Each row is a point. Each copy is the shape, with its points in the same order, turned, moved and blurred by noise. Say if it was mirrored as well.

Shape (8 x 3)
-25 69 19

-12 -9 58

-21 15 -32

-11 6 -32

91 -8 -23

-12 -5 12

-12 41 -34

-22 67 13
Copy 1 (8 x 3)
-41 76 29

-24 -6 56

-55 25 -25

-47 16 -28

52 -2 -52

-37 1 12

-46 53 -28

-40 74 22
Copy 1 is: only turned
Copy 2 (8 x 3)
-30 51 57

-26 37 -24

-22 -25 40

-10 -34 33

94 -22 3

-25 -2 1

-5 -7 61

-28 36 61
Copy 2 is: mirrored
Copy 3 (8 x 3)
-40 59 39

1 -13 61

-28 8 -25

-18 -3 -22

78 15 -27

-16 -13 22

-29 39 -16

-40 61 34
Copy 3 is: only turned

Shape (12 x 6)
-2 12 -18 12 -45 1

-18 -49 26 -6 -3 39

-28 -32 38 4 -33 35

25 -56 21 -23 -19 25

41 20 -9 -9 -49 -36

-2 -13 -15 6 -42 -58

16 4 13 14 -55 -33

36 -24 51 -10 14 35

49 -10 -40 28 -68 -36

-28 -20 6 -15 12 46

30 -15 15 35 -34 -46

-34 -15 -5 43 -19 -1
Copy 1 (12 x 6)
1 4 9 32 -30 -5

-23 21 60 37 36 26

-16 27 73 38 0 26

0 16 50 77 45 9

50 -2 1 54 -20 -33

20 -41 31 35 -17 -40

41 -10 34 46 -33 -16

36 36 40 49 49 44

24 -41 -7 86 -42 -24

-29 35 34 10 37 19

48 -41 33 51 -17 1

-17 -23 40 10 -21 22
Copy 1 is: mirrored
Copy 2 (12 x 6)
-24 6 -21 23 -46 7

-4 -47 -10 5 -2 68

-24 -31 7 15 -24 75

10 -61 -6 -19 -31 48

-8 6 6 -3 -63 -37

-26 -30 8 34 -40 -29

-24 -3 22 15 -60 -9

35 -18 24 -28 -4 51

6 -6 -7 34 -95 -32

-6 -24 -32 5 18 57

8 -23 37 35 -56 -13

-19 -13 -11 66 -17 27
Copy 2 is: only turned
Copy 3 (12 x 6)
-4 15 -22 23 -20 -9

-22 -19 57 -2 -34 28

-15 9 51 9 -48 13

15 -37 33 -15 -36 30

40 11 -36 -4 -5 -17

16 -7 -10 11 -3 -56

35 18 -11 11 -18 -26

23 -5 47 -12 -10 62

46 -19 -52 39 -12 -21

-49 -2 37 -6 -13 38

52 -4 8 31 -1 -25

-24 12 25 43 -10 -11
Copy 3 is: only turned
